Rows are points. The points of each table are mixes of a few directions, plus a little noise. How many directions does each table use, and how many do they share? Where both have some left over, give the other angles between the two spaces (their principal angles), to ten degrees, smallest first.

First (7 x 3)
[[ 18  -5 -14]
 [ 93 -24 -74]
 [  4  -1  -4]
 [-47  12  37]
 [-12   3  10]
 [-64  16  51]
 [  6  -2  -5]]
Second (4 x 3)
[[ 77 -20 -61]
 [-41  11  33]
 [-36   9  28]
 [  0   0   0]]
Directions: first 1, second 1, shared 1

First (10 x 8)
[[-14   9   2   6 -12   5  -5   6]
 [ 38 -27 -15 -28  30 -14   1 -15]
 [-40 -21  17  30  12   1  18  55]
 [-26 -60 -28 -57 -15 -40  -9  10]
 [ 26  11  13  -6 -13  -2 -16 -29]
 [-21  55  -9  58  17  40  48   6]
 [  3 -12  53  16 -21 -11 -12   1]
 [ 32 -20 -31 -58  -2 -21 -28 -31]
 [-29  55  10  67   1  36  55   1]
 [ 30  10 -14 -25   3   5 -52  -3]]
Second (10 x 8)
[[-26   7  12  -2  -7  -7  -6  12]
 [ 50  -5 -26  26  41  31  11  10]
 [ 42 -16 -12 -15  -3  -4   4 -35]
 [-14  -7   2 -55  21 -37 -18  -3]
 [-68  53  25  -4 -19 -10  -7   5]
 [-53   6  25   4 -33 -12  -7  18]
 [-38   1  -3 -11 -32 -12  10  -8]
 [ 95 -18   9  14  26  16 -14 -22]
 [ 80 -55 -16  31  28  27   3  17]
 [-65  35 -15  12 -22   8  24   9]]
Directions: first 5, second 5, shared 4; angles 70

First (9 x 11)
[[-22 -30 -10  23  17   9   8  10 -21   4   1]
 [ -6  -9  -3   7   5   3   2   3  -6   1   0]
 [  1   2   0  -1  -1  -1   0  -1   1   0   0]
 [-35 -49 -16  38  28  15  12  17 -35   7   2]
 [-50 -70 -23  54  39  21  17  24 -49  10   3]
 [-21 -29  -9  22  16   9   7  10 -21   4   1]
 [ 59  83  27 -63 -46 -25 -20 -28  58 -12  -3]
 [  7   9   3  -7  -5  -3  -2  -3   6  -1   0]
 [ 68  95  31 -73 -53 -29 -23 -32  67 -14  -3]]
Second (9 x 11)
[[-15  19  30  18   3   8  -2 -11  40  -7  41]
 [ 10  56 -51 -57  -7  56  23  16 -12 -25 -65]
 [ 21  -3  16  -4 -25 -46  -3   7 -30   7 -19]
 [ 19  -3  -4 -15  -5 -13 -26 -16  39  10  23]
 [  5 -14  -9  -3  10   3 -17 -16  36   8  26]
 [ -6  56 -34 -33 -32  21  10  25  -2  -8 -29]
 [-21 -20 -30   9  -5   0 -10  16   8  17  19]
 [-34 -94  48  84  66  -1  35   0 -87  -4  -9]
 [ 22   3  36   1  -5 -29  -9 -19  12  -1  12]]
Directions: first 1, second 5, shared 1

First (8 x 18)
[[-11 -14   9   0  -4 -10  -2   3   1  12  -6  -3   2  -8  -3   1  -5 -13]
 [ -6   0  23 -10 -11 -35  -5 -49   7  46 -69 -45  12  11 -61  17  17 -36]
 [ -2  26 -18 -29 -25   7 -13 -19  13  12 -10  18 -10 -15 -55  19  12  15]
 [-19 -43  22  57  52  -5  35  49 -13 -18  56  -4   5  -9  95 -38 -19 -18]
 [ 33  20 -19 -23 -20  23 -23  -1  -7 -29  -6  13   0  27   4   8  -4  28]
 [  2  -8  -8 -31 -34   5 -30   9   2   0 -12  17  -3  -5 -15  15 -15   4]
 [ 15  45 -13  46  57  23  50  -8  -4 -31  53   1  -4   9  32 -28  30  30]
 [-12 -24   6 -10 -15  -7 -14  15   0   8  -5   5   1 -11   2   5 -15 -12]]
Second (9 x 18)
[[  3  -7   6  26   8 -36  35 -67   3  52 -53 -57 -22  48 -30 -35   1 -39]
 [  0   8  -5 -15 -14   1 -10  -9   4   6 -12   4  -1  -4 -25  11   4   3]
 [  0   2  -1  -1  -3  -4   1 -10   2   8  -9  -5  -3   4 -11  -1   1  -3]
 [  1  33 -20 -65 -58   9 -45 -23  17  16 -37  26  -1 -23 -93  50  16  21]
 [ -1   2  -2  -9  -3  14 -13  26  -1 -20  21  22   8 -18  13  13  -1  15]
 [  0 -15   9  29  27  -2  20  14  -8 -10  20 -10   2   9  46 -22  -7  -8]
 [ -2  -7   3   5  14  21  -8  53  -8 -40  48  29  15 -24  52   6  -6  19]
 [  0  13  -8 -26 -22   6 -19  -4   6   2 -10  14   1 -12 -33  21   6  10]
 [ -1 -29  17  55  50  -7  39  21 -14 -14  33 -22   1  19  81 -42 -14 -17]]
Directions: first 4, second 2, shared 1; angles 30

First (8 x 32)
[[-29 -10  -4   3 -54  12   2  68  35  57  55  65  17 -21  15 -16  43 -12
   25  50  17  59 -41  10  24   9  22  29  62  -1 -32 -14]
 [  6   2   1   0  10  -3   0 -14  -6 -11 -11 -13  -4   4  -3   3  -8   2
   -5 -10  -3 -11   8  -2  -4  -1  -3  -5 -13   0   6   3]
 [-28 -10  -5   3 -53  13   3  68  34  58  55  66  17 -22  14 -15  42 -11
   24  50  17  58 -41   9  23  10  22  30  62  -2 -32 -15]
 [ 40  15   6  -4  74 -17  -3 -95 -48 -81 -78 -91 -24  32 -20  23 -59  17
  -34 -69 -25 -82  56 -13 -33 -14 -31 -41 -87   3  45  20]
 [  8   3   1  -1  16  -3   0 -19  -9 -16 -16 -18  -5   6  -4   4 -11   3
   -7 -13  -4 -17  11  -2  -6  -2  -6  -8 -18  -1  10   4]
 [ -5  -2  -1   0 -11   3   1  12   7  11  10  12   4  -4   3  -3   8  -3
    5   8   4  11  -7   1   4   2   4   6  11  -1  -6  -3]
 [ -9  -3  -1   1 -16   3   1  21  11  18  17  20   6  -6   4  -5  14  -3
    9  15   6  19 -14   3   8   3   8  10  20   0 -10  -5]
 [ 18   7   3  -2  34  -8  -2 -42 -22 -36 -35 -40 -11  14  -9  10 -27   8
  -15 -31 -11 -37  26  -5 -15  -6 -14 -18 -40   1  21   9]]
Second (8 x 32)
[[-27 -15 -35  59  -6 -16  32  25 -13  49  19  52  21 -36  15  41  61   2
  -26   8 -30  48 -46  -3   2   2 -34  54  25  15   9  38]
 [  3   1   2   3 -16   2  31  20   7  36   3  22   9   2   1 -15  39  -6
   -4  -4 -12  -1  -8   2  10   6  -7  15  17   1 -13 -17]
 [-13  52   5 -14  10 -20  24  54  14  49  33  38  -8 -13   0  16  36 -12
   29  38  -5  17  -6  36  60   6  -7  22  30  13 -28   4]
 [-15   7  11 -15  28 -14 -23 -13 -14 -27 -24 -34 -13   7  11   6 -22 -12
   29 -12  37 -20  35  -7  13  -2  30 -37 -10   0   9   1]
 [-32 -52 -38  65  20 -13 -29 -41 -41 -37 -18 -11  13 -30  22  55 -14  11
  -31 -19   3  33 -21 -33 -45 -11 -10   8 -18   7  49  60]
 [ 69  25  18 -55 -40  46 -17  -6  52 -26  47   2 -10  26 -51 -48 -64  29
  -21  41 -39  -7 -18  36 -25  -4 -23   8 -20 -18 -30 -33]
 [ -4   2  22 -28  23  -5 -25 -24 -10 -37 -36 -49 -15  21   7 -14 -33 -12
   31 -23  42 -38  47 -13   6  -1  39 -52 -17  -6   7 -17]
 [ 20 -20  14 -14 -18  19   8 -17   5  -8 -24 -19   4  24  -4 -41  -3  -2
   -7 -29   4 -31  16 -17 -20   3  12 -20  -8 -12  -2 -37]]
Directions: first 1, second 4, shared 0; angles 40

First (8 x 32)
[[ 19  -8   6   0  -7  22  13 -13  25  -9 -10   4  21   9 -24  15  -2 -14
   -1  17 -16 -16   5 -25  -7  20   1 -14 -12   8 -16  -2]
 [-31   5  -9  -9  31 -17 -14   5 -11 -18   3  -4   1   0  33 -12   0   1
   -8 -35   9   9 -24  34   0 -24   3  10  10   1  18  18]
 [-24  15  -7 -11  27  -2  -6   0   0 -33   6   0  14  -2  34  -7   0 -11
   -6 -38  -4   4 -31  36  -3 -20 -10   6  10   6  11  17]
 [ 30  13   8   7 -33  24  16  -4   9   5   6   7   4  -8 -20   9   2  -6
   11  24 -15  -6  12 -19   0  18 -18  -7  -2   1 -17 -18]
 [ 10  -2 -11   9 -14  14  15 -11  23   0 -30  -6  25   7 -30  16 -10 -12
  -30  37 -12 -24   9 -38 -19  27 -19 -13 -12   7  -5 -14]
 [ -3 -19  15  -2   4 -28 -20  15 -32  33  24   4 -46  -3   9 -15  10  29
   35 -16  27  27  17  16  25 -19  42  13   5 -15   4   7]
 [  5  19 -14  10 -20  10  12  -2   7   0 -16  -6  15  -7 -10   6  -7  -7
  -25  25  -9 -12   2 -17 -13  14 -35  -3   1   3   3 -18]
 [ -6 -20  11  -4  12 -23 -17  10 -21  22  15   2 -32   3   9 -11   7  21
   25 -16  20  18  10  13  17 -16  38   8   1 -11   4  10]]
Second (8 x 32)
[[  8 -29  14  -7  14   1  -3  -7  10   1   1   5  -1  15 -12   4   3   0
   16  -4   0  -2   6  -9   6   4  35  -7 -13   2 -11  13]
 [  8 -31  16  -7  15   1  -4  -7  11   1   1   5  -1  16 -14   5   4   0
   17  -5   0  -3   7 -10   6   4  38  -8 -14   2 -12  14]
 [ 14 -52  26 -12  25   1  -6 -12  18   2   2   8  -2  27 -22   8   6  -1
   28  -8   1  -4  11 -16  10   7  63 -13 -23   4 -20  24]
 [-22  79 -39  20 -38  -2   9  17 -27  -3  -2 -12   2 -40  33 -13  -9   0
  -43  11   0   6 -17  24 -16 -11 -95  20  34  -6  30 -36]
 [ -4  14  -7   4  -7  -1   2   3  -5  -1   0  -2   0  -7   6  -2  -1   0
   -8   2   0   1  -3   4  -3  -2 -17   3   6  -1   5  -6]
 [ -6  19  -9   4  -9  -1   2   4  -7  -1  -1  -3   0 -10   8  -3  -2   0
  -10   3   0   1  -4   6  -4  -3 -23   5   8  -2   7  -9]
 [-11  41 -20  10 -20  -1   5   9 -14  -2  -1  -7   1 -21  18  -6  -5   0
  -22   6  -1   3  -9  12  -8  -5 -50  10  18  -4  16 -19]
 [ 11 -41  20 -10  20   1  -5  -9  14   2   1   6  -1  21 -17   6   4  -1
   22  -6   0  -3   9 -12   8   5  49 -10 -18   3 -16  18]]
Directions: first 4, second 1, shared 1

First (10 x 32)
[[  1  -3   0   3  -4   4   4  -7  10   2   7   9   0  -5   0   7   1  -3
  -13  -1   7   6  -7   0  -1  11   7  -4   2  -3  10   6]
 [ -1   5  -3 -14  15 -18 -17  26 -40   2 -27 -26   0  13  -5 -27  -4  14
   51   7 -28 -17  21   0   8 -40 -22  19  -8   7 -36 -23]
 [  0  -5   0  12 -13  17  14 -22  31   1  24  19   0 -13   6  26   3  -9
  -39  -6  23  15 -18  -2  -8  33  19 -16   7  -5  28  16]
 [  0  13  -3 -26  33 -38 -30  50 -76   4 -60 -50  -2  27 -13 -55  -8  23
   95  13 -56 -33  45   5  15 -77 -44  37 -16  14 -67 -42]
 [  1   9  -3 -22  23 -29 -24  43 -61   4 -47 -42  -2  22  -9 -44  -5  20
   78   9 -45 -27  35   4  12 -65 -35  32 -15  11 -53 -33]
 [ -2 -10   3  23 -27  33  26 -46  66  -2  52  44   2 -24  12  47   7 -19
  -84 -10  49  27 -37  -4 -13  64  41 -32  15 -13  58  34]
 [  0  -8   2  14 -16  21  16 -30  41  -3  34  29   2 -15   8  32   5 -14
  -52  -7  32  18 -25  -4 -10  41  25 -23  10  -6  37  22]
 [  1   8  -3 -18  19 -22 -19  33 -49   4 -39 -31   2  17  -9 -38  -6  13
   63   7 -37 -22  30   3  10 -52 -31  25 -11  10 -45 -26]
 [  0  -6   2  11 -12  14  13 -21  32  -2  25  20   1 -13   5  21   4  -8
  -39  -5  22  12 -16  -2  -7  30  18 -15   7  -6  26  18]
 [ -1  -6   1  14 -18  20  18 -30  44  -3  33  28   2 -17   7  31   5 -13
  -55  -7  32  20 -25  -4 -10  44  25 -22  10  -7  38  23]]
Second (10 x 32)
[[ 46  10 -51 -33  45  -1  29  -7  -1 -13 -83 -31 -18 -16 -10 -18  13 -34
  -21  14  -4  48 -21 -40  11   2   1 -40  13 -32  22  -7]
 [  1   5 -16  -8  44  -8 -25   2  -7  10  29 -22 -11   0  -8  -8 -25  29
   -3  19   1  52  -2 -33  33   0  30  -7  22 -15   9  -5]
 [ 24 -26 -30  10  72 -44  47  31  22  11   4  -6 -58  37 -24  35 -44  35
   21  -1  29  -6  75 -19  12  32  18   1  32  25  10  76]
 [-28 -36  -9  15  -7  -2  -2 -40  -8  33  11  13   1 -31  25  14  18 -16
   51  19  28 -23 -50   3 -11 -12 -17  43 -15  15  -7  -7]
 [ 12 -46 -32  16  28 -33  76 -18  11  -5 -94  15 -16 -10  10  46  24 -60
   38 -13  46 -49  13   7 -25   6 -29  10  -1  17   0  36]
 [-28  12  43  11 -61  23 -23 -10  -9 -12  10  22  45  -9  15  -4  27 -17
   -9 -19 -12 -29 -19  36 -18 -17 -14  10 -25  -1 -17 -37]
 [ -8   1  19  22  13 -13 -40 -14 -14  -7  -3  -3  43  17   8  16  -8 -11
  -11   1   3  30  16   0  15 -13  32  -3   9 -21   3 -28]
 [ -4  40  27 -19 -27  25 -21  46   7  -5  77  -2 -20  17 -21 -32 -26  61
  -29 -10 -34   6  25   5   9   9   8 -15   1   9  -8  10]
 [-55  30  45  -9 -60  36 -20  24  -7 -12  74  27  13 -18   3 -13  13  30
   -7 -30 -18 -34 -17  34  -7  -6 -21   4 -16  20 -35 -15]
 [ 41  17   8  -7 -53  20 -18 -12   6   3 -26 -13  18  10   3 -37  10 -11
  -28  19 -34   8 -22   3 -18  -4  -3  -4 -19 -18  19 -26]]
Directions: first 1, second 6, shared 0; angles 90

First (10 x 32)
[[  9  -3   0 -21 -37 -40  14  -5  -2  47  10   8  18 -53  -5 -13 -20   5
  -19 -16 -10 -13  -6 -15  20  13  16  -8   3   4  31  10]
 [ 22 -14 -24  33  41  15   7  -2   3 -27  10  11  13  18 -11   9  14  28
   34  10 -11 -14  20  17   4 -30  16   2 -25   0 -31 -29]
 [ 53 -22 -38  37   0 -37  40  -4   3  42  46  26  51 -38 -30  -6   0  39
    8   7 -21 -39  13 -13  49  -5  58  -9 -27   9  -3 -23]
 [ -3  22  47 -13   7  -7  30  20 -17 -13  -6   8 -35  15   8  14  24 -28
  -34  -1   4  50 -33 -42 -26  65 -36  18  47   8  11  34]
 [-17   1  20 -29  15  -2  -7  -8  -7 -31 -28  10 -19 -13  13   3   0   2
   18 -31 -20  13  -1  16 -34 -15 -30   2   7  -5   4  -3]
 [ 30  -4   7  84 -39 -33  -9   2   3  55  78   0  46  27 -36 -42  42 -29
  -17  27  -9   0 -43 -38  61  26  29 -18 -10  11  -8   6]
 [-29   4 -25   7  11  62 -44   2  15 -30 -22 -38 -17  56  14   9 -10  -9
   11  31  40  -8  26  34  -9 -33  -4   3 -15 -10 -27  -9]
 [-26  17  32 -37  11  14   2   9  -9 -30 -35  -5 -41   9  20  16   2 -17
  -12 -12   8  35 -11  -4 -41  22 -41  13  32  -2   8  19]
 [ -7  -5 -39 -24  12  34  -1   1  12 -10 -27 -16  -7  -1  11  22 -34  22
    5  15  28 -25  41  26  -4 -24  16   6 -13  -5  -6 -13]
 [-31   2  17 -34 -22  -6 -32 -13   0  -1 -25  -7 -12 -23  16 -14 -18 -13
    4 -30  -8   3  -6  20 -19 -19 -24  -8   1  -6  19   6]]
Second (10 x 32)
[[-32   5  23 -20 -45 -14 -44 -13   2  20  -7 -16  -1 -15  10 -29 -12 -30
   -9 -23  -3   4 -21  10  -2  -8 -21 -14   4  -4  24  16]
 [ -2 -10 -20  25  11  21 -28  -9   9 -14   5  -8  13  21  -4  -7   4   5
   27   8  -1 -17  14  28   7 -41   8  -8 -27  -5 -21 -21]
 [ 58  -6 -31   3  55  -5  95  23  -7  -8   8  33   4 -16 -14  48   3  54
   -5  22   1  -8  30 -32   4  36  37  23  10  10 -12 -12]
 [ 23   1 -19 -21  48  14  59  17  -5 -25 -18  15 -16  -6   3  45  -7  36
   -2  12   9   2  29 -10 -17  20  11  22  13   3  -8  -6]
 [-21   7  15  74 -39  22 -74  -2  11  12  41 -37  14  81 -12 -43  36 -59
   -5  35  20  12 -37   0  30  -6 -10 -16 -14  -2 -24   9]
 [ 22 -11 -11 -18  18 -23  35  -5  -5   2  -3  28  12 -45  -5  10 -11  35
   14 -21 -25 -15  15   0  -2  -8  15   1  -6   2   8 -14]
 [ 46  -9  22  -2  21 -66  67   0 -21   8  21  58  16 -60 -19   3  21  31
    8 -39 -59  10 -19 -34   0  28   5   2  12  11  15  -4]
 [-29   6  16 -18  -4  13 -31  -6   0 -19 -23 -11 -17  11  15  -5  -3 -18
    6 -12   2  11  -5  18 -22 -14 -27  -1   4  -6   3   5]
 [-50  13  32 -49 -34   3 -45  -9  -2  -3 -37 -20 -27 -12  27 -14 -21 -32
   -9 -28   4  16 -14  17 -29  -7 -40  -5  16  -7  25  21]
 [-15   7 -26  23 -32  36 -34   7  18  27  13 -43   5  43   1  -6 -13 -23
  -25  45  51 -15   7   2  30   2  20  -3  -9  -2 -10  10]]
Directions: first 5, second 5, shared 5
